Each wall is flat, endless, passes through zero and stands at right angles to its row. A trip goes straight from one point to another. List the walls that it crosses, first one first.

Walls:
(1): [33 -3 -4]
(2): [37  0  1]
(3): [-27 -21  18]
(4): [ 19   8 -58]
(5): [ -6  -1 -32]
(6): [-3  7 14]
Trips:
[14  6 10] to [-10 -26  15] -> 3, 1, 2
[-10   1  32] to [-23 -20  38] -> none
[-16  15 -18] to [-21 -10 -53] -> none

Walls:
(1): [ -6  25 -38 -19  17  -6  23  -8]
(2): [-14   7  24  41  -4 -52 -20   6]
(3): [  2 -12  -5 -37 -57   1  15   1]
(4): [-23 -18 -57 -26 -42   5 -13  49]
Trips:
[ 20  26  11  56 -46  13   3  60] to [ -1 -25  12 -23 -25 -28  16  18] -> none
[-23  32  37 -23 -46   7 -16  -3] to [-37  44  -4  -1 -43  -2  19 -14] -> 1
[ 10 -24 -21 -29  23  18  23  -2] to [-22 -12  19  33   2  13  -1   1] -> 3, 4, 1, 2
[-16   8 -54  17 -39  -6  -3  17] to [ -9  24   8 -20   4 -21  18  11] -> 4
[ 22  39 -13 -11  34 -23  25 -20] to [-53  35  -2  10  -7   0 -25  -7] -> 2, 4

Walls:
(1): [-14 -31  -5  -6  29 -38   6  10  18  -7   6  -9  30  24]
(2): [-12 -21 -11 -17 -16  -8  -7 -12  -5  15  30   9 -12   2]
(3): [-24  18  -5  -1  20  -4  17 -45 -52  24   3  14 -18  28]
(4): [-14  26   7  18 -11 -29  -2 -19  15 -19 -12 -15 -16 -24]
(5): [ -4 -20  -2 -17  33   4   0   5  17   8  -9 -21   0   3]
(6): [ 41  17  11 -14  -6 -12 -26 -26   8  17 -10  21 -34  24]
(7): [-19 -22   6   4  -7  -2  20  25  -7   5 -22 -10 -35  40]
(8): [ 32  13  17  -5  15 -14 -23   7 -46  -9 -28 -60 -27  -3]
(9): [ -6  -8   6  19   2  29 -15   1  -3  10 -18  37 -12   6]
(10): [-20 -36  16  19  -4 -10  11   8  12  47 -27 -46 -15   8]
Trips:
[ 35  26  -1   7   1 -41   5   5  51  -4   3  17  18  27] to [ 14  49  26  -8  30   7  31   4 -18   6  -5 -28   6 -21] -> 8, 5, 1, 3, 6
[ 28   5 -56   8  21 -27  20 -11 -14  13   7  25 -21 -13] to [ 11 -34   1  -2 -25 -24  19 -14   1  -5  34  46 -11  -4] -> 1, 9

Walls:
(1): [-41   1 -12  32   2   5   3   0 -49 -27  21 -25 -12  -6 -17  -2  13 -12
   3   5  39 -34  23  28]
(2): [  7 -27  22  -4   4 -11 -24  22  32 -46   0 -13 -34 -12  45  -8   4 -20
  13  28   2 -22  -1   3]
(3): [ 20  -8 -40 -37  37 -28  -2  43   6  -1   9  24  -6  15  11   5 -23  17
  -3 -17  20  -6  13  15]
(4): [ 11  -3 -34 -43  16  31  20 -13  -9  -7  19  16  -3  17 -14 -28  12   2
  60  20  -8 -12   7 -42]
(5): [ 17   0 -11  25  38  46  15  19 -24  34  22 -23  11 -13  12  12  -2  -6
  15   0 -20   3 -29  12]
(6): [-24 -11  22 -50  20  -8 -17  -8  -7  12  -4   4   7  10  -3 -10 -29   4
 -29   6 -30   1  21  23]
(7): [-18  -8   8   7 -22  20 -27   8 -30  39 -36   0 -12   2 -21  18  -4  12
 -18  -3  17 -11  15  12]
(8): [  6  50  26  -9 -27  12  27 -24 -24  -9  -4  23   0  14   2  18  12 -16
 -13 -15 -15  10  -3   5]
(9): [ 16  12 -11  13  -1  -3  20 -14  41 -32  24  34 -19   2 -24 -33   6 -23
  22   3   3  -1  -8 -12]
(10): [  0  17 -12 -35 -14   3  23  17  -7 -24  22  -9   2 -12 -27   9  21 -12
  50  14  -2 -32 -22 -23]
Trips:
[ 27 -37  11 -29   8  27  12  -2  35  38 -18   5  13   2   3   2 -12  20
   6  -5  21 -17   8  25] to [-19 -14   8 -32 -12  34 -34  13  34  14  13   6 -17 -17   4 -36 -29  35
 -33  17  -7 -15  39  -7] -> 2, 5
[ 43 -28 -10 -19   3 -19   4  -7  52 -16  -7 -13 -22 -14  -1  -2   0  25
   1   9 -32   7  21  11] to [ 16  -1  11 -19  -6  -9 -16 -14  -1 -33 -12  22 -28 -15  -5 -24  -3 -17
 -14 -21  33  -7  -4   3] -> 4, 8, 1
[  0 -15  -2  -8  -2 -19 -21  20 -26  12 -54   6  37   2  10   0  44  21
   2  -9 -17  15 -20  18] to [ 33  -8 -28 -30  20  51 -20  -5  21  15   2  21  32  -6  12 -47 -39  18
  -9  22 -10  19   1  -2] -> 4, 7, 9

Walls:
(1): [-10  10   2  12 -12  17  24   8  22 -21  -3 -14 -11 -11  15 -12   5 -10
  26   9 -26  52   5   0   0  -8  13 -22  27  -9 -21  11 -24  -5   5  -4
 -12   1  19  14  10  27   4 -24  -8  -6  17  15]
(2): [  6   4  13  19  23  -4   4  13  11   2  22   3 -22 -21 -42  10  13  31
 -28  28  12  11 -26   6   5 -18 -20 -10  -3 -20 -15  20  11 -10 -28   3
  14 -13  11  14   2  10  -1 -17 -23  20  -8   1]
(3): [-23  35   1  21 -10  13 -13  -8  10   7   1   6   2  -5  24 -23 -18  10
  31  18   8   4 -13  -1  25 -27   8   2  17 -38  -5 -12  16   4  -5  24
 -22  24 -22  -7  -8  22 -20 -16  -4   2  22  -1]
(4): [-11  12   6   9   7   5  23  19  -9  56   4  -7 -27 -43  -8  12  20 -30
  22  12  -2  11 -24 -19   2   6  14   0  10  -1 -10 -50  20 -20  15   2
  -9 -13 -22   8  21   0  -8   0  -6 -28 -10  -1]
(5): [-18 -21 -30 -10   3 -26 -10  -4  -6   7 -17  12  22  -5  11   5  -5 -18
 -30 -17 -12  24  17 -31 -15  -7  10 -15  16   2   8  15 -26  26   6  13
   5  -1  -5 -11  -1  12  -4  32 -11  -5  -2  31]
(6): [  7  14 -10 -37  16  23 -19   3  23   0  -2   3  34 -22  -6  21  -4   0
   2  38   5   9   7  -8  28   9 -14 -15 -32  -1   3  12  29 -13 -13  -1
  29 -11   1 -22   2   3  26  16  -2   7  40  -6]
Trips:
[ 29 -16  45  -9  41  24  37 -15  12  -8  10  16  -7   3 -28  25 -11  -6
  24  27 -27  -8  11  28 -13   5  -2 -47  -9  11   1  -4  -3   0  -6  -2
  11 -20 -12 -21 -13 -18  -2  14 -12  11  46  17] to [ 14   0   7 -19 -11   0 -18  -7  -5 -24  -2   3  -8   8  -9  44   4 -27
  13   6  -7 -17  26   5 -11   3   6  15 -24  19 -17 -12  22  34 -21  -1
   6  48 -11  29  10  12 -13   8  27   8 -36 -19] -> 1, 2, 6
[  1  -8   8  -2   9  -5   7 -24 -22 -17 -20 -22  -5 -10  -5 -29   4  -1
 -17  11   1  32 -28   9   4   2   0  14 -28  -8   0 -11 -23  10  -1  17
  15  18  23  36   7  10 -11  30   9 -18 -15   2] to [ -3  29  31  12  10 -33   0  -6 -10   0   6  19  11   8   9   8 -12 -13
  14  18 -17  14  -5  25  -5  -1   5  10 -35  21 -14   2  18 -12 -23   1
 -11  -6 -16  -8   0 -14  31  20  25  -7  23  -1] -> 4, 5, 6, 1, 2, 3
